Rows are points. The window is the flat piece filled in between its corners: a triangle in 3 columns, a solid with four corners in 4, and so on. A path goes straight from each point to the next, and from the last back to the first. After which points does the path pass through the window?

Window, 3 rows:
[[ 38   8  -5]
 [-19 -37 -53]
 [-34   3   5]]
Path:
(1): [-18 -71 -40]
(2): [-39  -3 -69]
(3): [-14   6 -28]
(4): [-45 -48  12]
(5): [-21 -63 -23]
(6): [-12   1 -77]
(7): [-45 -24 -85]
(8): [-27 -48 -47]
(9): [-61 -59 -21]
(10): [-22  26 -34]
(11): [ 7 31 -2]
(12): [ 3 -6 15]
(13): [ 21 -21 -15]
(14): [ 10   9 -59]
(15): [-29   6 -66]
(16): [-11 -51 -21]
Through the window after points: 3, 5, 15

Window, 6 rows:
[[-26  47  76 -52   1 -19]
 [ 41   4 -52 -32  55  -1]
 [-22  30  22  30 -68 -11]
 [-77  19   9  24 -48 -48]
 [ 24  16   2  -1  71  10]
 [ 10 -55  -7  30 -30   7]]
Path:
(1): [-66   6  28  -8 -26  37]
(2): [ 18  32   0  48 -57 -65]
(3): [ 19 -21  15  41   7 -68]
(4): [ -7   8 -63  -4  13  59]
(5): [-41  45  16 -30  -1  24]
(6): [  7  20  72 -30  13 -53]
(7): [ 81 -20  29  11   9 -32]
(8): [  9 -14 -41 -21  30  34]
Through the window after points: 1, 5

Window (8 x 8):
[[ -3 -20  -5  19 -31 -31  21  45]
 [ 14 -30 -10  -6  35  56  -8  -2]
 [-10 -21  39  -5  44  53  62  66]
 [-81   7 -60 -65 -65 -94   5 -26]
 [ 27 -78  25 -40 -10  74   6 -18]
 [ 81 -29  -6 -58  -4  37   4  21]
 [-16   4  27  10  -2 100  31  61]
 [-12   3  40 -22  -5  -8 -11  31]]
Path:
(1): [ 33 -52  24 -12  25  63   6  66]
(2): [ 14  16  46   4   0  34  45 -11]
(3): [ 27  -3  19  -2   6  46  39 -12]
(4): [-12 -21  14 -31  11  75   2  41]
(5): [-66 -61  18 -42  14 -19   9  89]
(6): [-26  14   5  -4 -14  15  24  -3]
(7): [ 29 -15  28  -1 -12  26  55   2]
(8): [  2 -52 -38 -43  -7  37 -21  48]
Through the window after points: none

Window (9 x 9):
[[ 28  15   3   3 -20 -29  23  29  11]
 [  0  17  -5  -4  21  -1  10   9  28]
 [ 20 -25 -15   0  -8   4 -14  10  -9]
 [ 24 -24   3   9  -6   3  39  -7  12]
 [-13  -4 -24  -6 -57  -5  22 -39 -23]
 [-22  -6  20  19  15  -4  20  41   2]
 [ 31 -39 121 -36  31  38 -76 -25 -16]
 [ -8   4   6 -31  19  18  39  46 -14]
 [-12 -26  11 -31  11 -22  18  25  14]]
Path:
(1): [  5  -6  -6  -1 -41  25  27  18  31]
(2): [  6  -6 -22  -2   7 -26  19  10 -23]
(3): [ 25  -8  11   2  30 -13  -3 -12 -40]
(4): [ -7 -14  27 -17 -16  11 -12  20   9]
(5): [-6 -9  6 -2 -3  7  8 14 21]
(6): [  1  10   4   1  20 -14  17  12 -11]
(7): [ 21  -4  -1 -20  15 -31  12  -5 -33]
(8): [-10 -10  28 -20  -1  20   0  30  11]
(9): [-10  -8  10 -33 -35  16  18  42  37]
(10): [ 19   4  14   3  19 -18   9   5  -9]
(11): [ 22 -11  15  -9  38  -5   9  -5  -4]
(12): [-51   8   4 -30 -68  21   2  44  -7]
Through the window after points: 5, 9

Window:
[[   0    8    4  -35 -121   39    6   12  -20    5  -45    0]
 [ -20   -9  -20   23   -6   -4   25   16  -46  -18   14  -25]
 [ -44   -7   26  -12   -6  -10   10  -27   79   -8   58   39]
 [ -10    3    6  -15   -7  -37    1   -3  -27  -11  -42   -6]
 [  26  -35   17    0  -35   22   20   10  -20   12    2   24]
 [  15  -37  -22    2  -33   22   43   11  -12  -33  -10  -11]
 [  11   -8   -8   -2   -9  -15   55  -14   17   33   37    5]
 [  32  -21    6  -16  -21  -34   11   37  -32  -21   10  -39]
 [  33   22  -32   18    8   18   42   15  -38  -28   20   -8]
 [  -7    1  -32   14   30   53  -26   65   54   -5   -9    1]
 [ -20   25   33   35  -21  -56  -16    7   31  -27  -14  -37]
 [  14   47   20    5   29   34   69   -1  -10   14   24  -49]]
Path:
(1): [  8 -19 -29   4  12   5 -10 -26  -4  -9  10 -34]
(2): [ 10 -42 -23   5 -53   1 -16 -33 -11  19  -3 -51]
(3): [  2  13  14 -15 -41  18  34  25  -3  -5  -7  25]
(4): [-16  10  11  31  -3  11  50  52  -4   1  32  17]
(5): [ 21   2 -15  -6 -10  17  17 -26  -8  -6  -5 -18]
(6): [ -2  -1  -5   4 -21  23   0 -19   2   0   5 -29]
(7): [ -5  12   3  -7 -24  -2  31  24   1  -7  -6  -2]
(8): [-10   2  17  22 -12 -15  48  57  18 -23 -29  21]
(9): [  8   0 -13 -12 -22  20  10 -38 -13   9  29 -24]
(10): [ 14   0 -13   0  -2  14 -21   9  10 -16  -7 -23]
(11): [-12  -4   9  12 -12 -11  31  64  14  -5   5  -4]
(12): [-11  16  17   6 -22 -13  29  35 -10 -13 -17   0]
Through the window after points: 2, 10, 12

Window (14 x 14):
[[ 33 -13 -14 -38  69  44   0 -42  60 -36 -15 -26  84 -11]
 [-15  11 -33 -62 -20  68 -68 -15 -40 -95   3  29  48   3]
 [ -7 -25   4   7 -70 -52   4 -55 -20  80   4  59 -57 -16]
 [  7  47  13 -13  25  70 -74 -39  41 -58  69 -52  53 -13]
 [-30 -58  23 -35  -8  29 -31  22  -4  42  32  24 -44   7]
 [ 39  23  17 -20 -33   7 -35  12 -15  47 -34  27 -52  39]
 [-86  76 -34 -55 -11   7 -17  14  38 -79  41  -3  38   9]
 [  0  26 -23 -17  45  23 -18  -6 -63 -11   4 -58  84   1]
 [-27  47 -24 121 -56  -2  21  28 -19   7  61  96 -39  54]
 [ 35 -11 -38  29  40  47  -8 -79 -58  46   0  13 -94  67]
 [ 47 -45  34  26 -11 -34  33 -28  20 -19  31 -39 -47  24]
 [  1  16 -15  44  35  68   9 -30  -1 -36 -45 -77  18 -36]
 [-23  24 -57  75 -31 -77 -48  43  17 -20  44  74 -66  -3]
 [ 33 -55 -51 -44 -60  19   0 -15  15  63   5 -41  -5   9]]
Path:
(1): [  3  28  -7  -5  -1  27  -7  -3 -16 -23  30  22  -4 -16]
(2): [-40  -8 -18  24  -5 -19 -59 -39  16 -17 -10  13   5  65]
(3): [-25 -28   7  30   5  -5 -34 -54  11  -1 -56  -9  17  57]
(4): [ 46  -5  -6 -18 -22  -4  30   1   1   9  73   3 -37 -34]
(5): [ 22   9 -29 -11  18  31  -4   5 -13  -4  34  39 -16 -23]
(6): [-14  16  -7   6 -29  -4 -49 -12  -8 -22 -23 -18  13  39]
(7): [-53  -8   5   2 -27  -4 -77 -32  14  12  -1   6 -14  56]
(8): [ 28  27 -41  -9 -20  -9   9  19 -14 -16  57  50 -20 -14]
(9): [  7  20 -17  -7 -10  28  -8   6 -23  -8  41  -2 -31  -7]
(10): [-33  -4  -9  31 -14  12 -29 -38  -9   6 -18   6 -19  43]
(11): [-41 -57  17   9 -32  11 -79 -53 -23   2 -18 -19  27  44]
(12): [ -4  16 -19 -43   2  36  -4  24   2 -23  39  28 -22  -9]
Through the window after points: 3, 5, 11

Window (14 x 14):
[[ -31   31   20  -50   19  -48  -38  -35  -17   20   -8   17   17   45]
 [  -2   -4   19    0   18  -25   12    7   34  -13   52  -29  -91  -52]
 [  55  -74  -36   15  -16   53  -56   22   98   32  -10   15  -35   66]
 [  14  -26    8   18   35   -2   59  -43   80   56   -8  -18   50  -11]
 [ -59  -11   44  -15   51   -3   17  -59  -33  -67    5  -25  -41   48]
 [  12  -56   22  -48    9  -43  -37   -4   11    1  -70   41  -94  -18]
 [ -73   12   21    4  -20  -69  -31  -32   33    5  -45   23   45  -63]
 [  14   16   33  -16   68   -5  -19   -8   52  -40  -60   -4  -54   30]
 [  22   30   18   61    3  -22  -75  -92   21  -11  -62   32  -52   15]
 [ -79  -27   79    8   58   52   26   -1  -11  -14   33   49   -1   25]
 [  66   35 -103   -8    0   86   15  -41   -6  -39   22   51   30   20]
 [ -18    3   49  -51   24   -3   17   10   -2   20  -38  -61  -11  -42]
 [  -9   14  -55   -3   19  -57   24   44    7   70  -25  -75  -42   70]
 [  31  -36   -1   -9  -54  -33  -11   75  -12    3   17   22  -36   83]]
Path:
(1): [ 20 -28  23  27  98 -45 -15  29 -28  -5  15 -36 -16   3]
(2): [ 28 -28 -10  22  55 -19 -70  -5 -34 -32  11  -6  25   8]
(3): [-31  -3  26  -6   1   0  20 -22  27  15  -9   7 -32  15]
(4): [-10  23  47 -22  -3  18  42 -47 110  12  -9  19 -61  79]
(5): [  7 -43  -9  33  23  -1 -53   6 -19   2 -10  10   1 -17]
(6): [ -7  -9 -12  28  38  -4  -6 -29  -1   0  -8  -1  23  -3]
(7): [ -6  38  22 -21 -24   8   0 -24  44  -3 -12  13 -29  25]
(8): [-32  21  25 -23   4 -13   4 -37  19  -3 -36  10 -30   6]
Through the window after points: 4

Window:
[[ -20  -58  -20   54  -20   35   61   28  -50  -17    2   58  -61    4]
 [  52  -35   64  -37   -9  -13  -26   14   16  -45   -3    4    0  -29]
 [  27   21   16   28  -39  -28  -49   84  -49  -11   23   58  -50   26]
 [ -75  -36 -113   19   -4    5  -55  -58   48  -46  -69   20   53  -11]
 [ -39  -59  -37   82  -33   56   42   22  -31    2  -21  -48   28   14]
 [   2    1   61    1   -5  -29    2   54   10  -34   94   68   19   64]
 [  -2  -38  -95   36   74  -23  -36   -1   45  -45  -24   -9   32   -2]
 [  61   35   37   44  -49  -52    6   14  -10  -34   70   57  -21   -7]
 [  27  -16   51   64  -50   96   46   20   13  -11    7    2  -73   54]
 [ -15  -10    1  -18    6  -54   -6   24  106    4  -15   -3   15  -28]
 [  32   16   39  -33   -2  -31  -16  -13  -11   24   54   10  -41   17]
 [  18   37    4  -23  -35  -11    5   67  -23  -63   81   15  -49    1]
 [   2  -63    4   -4    8   12  -73  -11   97    8   36  -17    6  -71]
 [-102  -10  -33  101   47   44   12    6  -25  -48  -44  -13    7  -15]]
Path:
(1): [ 30   9  11  14 -11  24   1  26  17 -11  17  59   8 -39]
(2): [ 26  29  17  -8  20  60   8  10  26  17  15  34  29 -10]
(3): [ -6 -47   3  45 -33  -9 -11  11  -5 -42  23   5 -48  20]
(4): [ 12 -82  -2  20   0 -69 -17  22  24 -46  25 -11 -36  16]
(5): [-25  44 -37   8 -17  59 -13   2  10 -25   1  28  19 -19]
(6): [ 13  -4 -36  39   9  45  19  51 -25  -3  24  79 -15 -13]
(7): [-16 -32  23  25 -28 -21   7  12 -16 -29  14   5 -43  22]
(8): [-18 -51 -25  20 -36 -34 -11 -32   3 -66 -12  -5 -27  -6]
(9): [ 1 33 -2 24 56 70 15 56 65 49 39 18 58 -4]
(10): [  7  -5  -7  16   6  30  -2  27   9  -7  11   6   9 -13]
(11): [-28 -37  26  62 -26 -49 -26  10  25 -71  33  34 -27   6]
(12): [-25 -59 -14  40   7 -18 -44 -11  42 -49 -10 -35 -18   3]
(13): [ -2  20 -91  16  10  28  14  23 -15   5 -15  64  57  -3]
(14): [-10   0 -35  29  25  30   4  23   7  -6 -14  30  16 -11]
(15): [-38 -62 -34  59  32 -33 -42 -14  36 -68   4 -41  -9  -6]
(16): [-11 -32   2  74 -51 -76   1  -8 -16 -43  50 -41 -44  58]
Through the window after points: 4, 6, 12, 14, 16

Window (14 x 14):
[[ 82  35 -25 -20  21  43 -12 -12 -60  -8 -38  24 -36 -12]
 [ 56   7 -55  24 -26 -15 -66  48  60  37 -18 104 -64 -27]
 [-24  32  50  20  11   2 -19  50 -56 -19 -35  -7  14   4]
 [-23 -22 -25  16  48   5  39 -36   7 -21  87  25 -10   8]
 [-57  43  79 -33  81  -9  -2 -17 -30  40  29  -8  14   5]
 [-72 -38  18 -54   8  17  21 -39 -30  31  62   9  37  31]
 [ 91 -36   9  34  -8  45 -41 -13  43   1 -26  67 -32 -56]
 [ 90  29 -43   9  18  41  37 -37  14  -1 -23  41  60  -7]
 [-23  32  17   0  -6 -22 -14   2 -43  31  26 -19   2 -64]
 [-14 -14  -2 -37 -14 -35  24 -59  60 -17  53  -1 -24  28]
 [-79 -11  -3  15  18 -15  21 -75   3  27   4  21 -19   6]
 [ 55 -43 -62  -6  11  -2 -13  53  71  13 -55  51 -61 -69]
 [ 64   2  -1  28  26  47  38 -30 -24  47  13 -38  14  43]
 [-64  47  63 -13  -1  34  51  13 -23  30  21  20 -23 -19]]
Path:
(1): [ 42 -40  -1 -12  -4 -34  51 -47 -83  91 -14  43 -20  11]
(2): [  4 -18   3 -11  16 -22  24  13 -41  26  -9  36  -4 -45]
(3): [ 10  48  -2  16   8  44 -42 -19  16  13  11   2 -23  -5]
(4): [-37  73 -20   8  44  68  -6 -45  48  30  14  -7  15 -27]
(5): [ 35 -25  24  -1 -10 -29  18  -5 -51   6  12  38   2  10]
(6): [-12 -40 121 -46  35 -46  51   5 -40  -4  -4  49 -21  21]
(7): [ -4  53 -44  22   6  37 -22 -25   9  31  32  -4   8 -16]
(8): [-10  46 -12  -4  -1  66 -36  23  30  30  84 -71  24 -32]
(9): [-35 -35  34 -21  10 -69  40 -48 -73  15 -32  77 -16  -9]
(10): [ 41 -35  -6  20  16 -73 -29 -35   1  -2  31  91 -32  15]
(11): [  8  16 -13  -3  -4  55  20   1   2  18  -9  -6  -7 -19]
(12): [ -1  22  -3   3  23  44  -8   8  44 -20  17  21  -6  -8]
Through the window after points: 8

Window, 14 rows:
[[  6   7 -94 -27  46 -16 -10 -34  -4 -74  37  46 -16  42]
 [-12 -21  24 -42 -56   4  10  30  47 113  10  -5  49  -4]
 [-32 -70  18  17 -62  59  46  46  30  68   7 -30  -5 -50]
 [ 45  19  30 -71  20  34  59  36  32   4 -34  -1   7 -19]
 [-52  40 -53  33  60 -33 -38  24 -13 -15 -21  45 -20 -35]
 [  2 -17  30  54 -53  36 -26  91 -38  76  25  -1  -2  14]
 [  4  30 -53  38  -9  23 -23 -10  47 -71  23  90  53   8]
 [ 11  41  -9  13  67 -41   3 -35  31 -75  45 -10  22  -3]
 [-44 -14  24  23  34  71 -17   5 -62  77  10  13  24 -30]
 [ -6 -11 -46  36  85 -28 -18 -25 -13 -59 -62  12  34  39]
 [ 40  36 -60  43  46 -42  33 -54 -28 -20 -16  45   5 -14]
 [-43 -45  97 -20 -71  15  46  36   1  60   7  37  -1  -3]
 [ 22 -48 -11  20  48 -21 -68   3 -54  -4 -12  32   9 -64]
 [ -3 -54  28  60  50  29 -29  34  12  89  10  50 -33 -10]]
Path:
(1): [  1 -74  23  67  35  14  13  77  25 -19  60  29 108 -11]
(2): [ -7 -18 -24   9  35  11  43  60 -14  14  22  32  -6  15]
(3): [  8  -4   7   5 -28  23 -53 -29  14  21 -26  24  19 -28]
(4): [-27   1 -36  25   8  11 -27 -28  11 -19   6  29  -1  17]
(5): [ 38  -6 -10 -22  53  12  25  54 -35  12  33  54  30 -27]
(6): [-30 -64 -21  36   3 -24  29  61 -21  62  65  43  20 -17]
(7): [  3  11  24 -24 -32  33 -11  -2  31  26 -23  -2  13   2]
(8): [ 15  13  12  -4   7  13 -67   1 -14  14 -51 -36 -12 -14]
(9): [-31 -31 -31  32  32 -11  46  15  18   4  25  54  34  -4]
(10): [-34   5 -12  27 112 -20  53  39 -23   2  57  24  53 -27]
(11): [ 43  -1 -28   8 -30  -7 -49 -69  24 -26 -58  31 -25  -2]
(12): [ 26  -4  26 -34  -5  10 -68 -24  42  44  12  13 -30  11]
(13): [-42 -19 -22  75  74   0  93  58 -87 -11  -8  -1  48 -56]
(14): [  6 -27   9  25  15  13  21  27  -7  43  30  47  37 -16]
(15): [-40  -9  19  -8 -19  41 -23   6  15  44 -24 -10 -18 -10]
(16): [ -1  20 -29   9   3  12 -19 -16   8  -6 -16  46 -11  -1]
Through the window after points: 4, 6, 8, 14, 16

Window:
[[ 46  67  11 -49  33 -17  -2  71 -29  21  23  17  -9 105]
 [ -5   5  10   5 -61 -39  10 -14  29 -15 -30  28 -41  38]
 [ -2 -12 -28 -24 -46  14  41  44  19   7 -20  23  13  11]
 [-15 -55  31  20  53  54 -15  17  50  28 -23 -32 -17 -30]
 [-39  50 -19 -19  56  20 -16  -9  58  33 -11 -66 -13 -12]
 [-24  -2  15 -22 -12 -23   1 -15 -17  -8  28  51  36  20]
 [ 35  16   7 -44  34  12 -12 -29  46  64  -5 -38 -22 -50]
 [-12   9  29  12 -48   5  21   7 -23  47 -35 -10   7  26]
 [-24 -27 -49 -22 -13 -50  17 -23 -56  37   6  64 -28  37]
 [ 26 117   8 -46  32 -52 -58 121 -63  -7  -7  40  -8  49]
 [  4   8  15 -46  72   6  46 -18  29   8 -42 -77 -17 -39]
 [  5  23 -17  67 -15 -28  17  13 -13  -3  34  37 -10  -1]
 [ 18 -11 -38  -8 -56   9  -1 -32 -41 -27 -20  14  -3  40]
 [ 13  -7 -22   8  67 -37 -15 -30  55  45 -36 -39  30 -21]]
Path:
(1): [ -7  -8 -23   0 -16 -51 -24  51  -9  23  35   4 -19  19]
(2): [-64 -22  -5 -61   6 -32  -6  76   4 -25  28 -59  12 -46]
(3): [ 59  48  -9  26 -29   2  29 -61 -17  56 -52  72 -17  80]
(4): [ -9  31  -9  18  13   1  37 -26   8  22 -53  59 -33 -23]
(5): [ 18  20  -4 -40  22 -23 -35  45  -1   8  31 -30   9  39]
(6): [-12 -16  17 -16 -12  -4  -5 -21  33  16  -3 -53 -15 -13]
(7): [ 10  -1 -23  -5  12   8  28 -21  -4  10 -30  13   0  13]
(8): [-34  80  29   3  -2   5  15  18 -10  15 -45  70  -4  -6]
(9): [ 15 -10 -20 -20  -6 -20  -1  24  -8   4   9 -23  -1  50]
(10): [  4 -30  15 -19  -7 -18 -16  12 -25  15  23 -41 -29  19]
(11): [-17  79 -31   1  51   9  15 -21  49  35 -53  36  10  -9]
(12): [ 57  -2 -17 -13  88  30  36   0  38  -4 -52  75 -30 -39]
(13): [-13  13  13 -16  -3 -17 -10   8   7  21  -7 -33  -5  12]
(14): [  1 -23 -75 -29 -26 -60   4  20 -33  81 -12 -79 -22  -4]
(15): [ 10  34  21   7  -1  34  -6 -22   2 -51  -7  62   3  33]
(16): [ 12  38  -1 -16   6  12  14 -10   5  14 -40  28  10  15]
Through the window after points: 12, 14
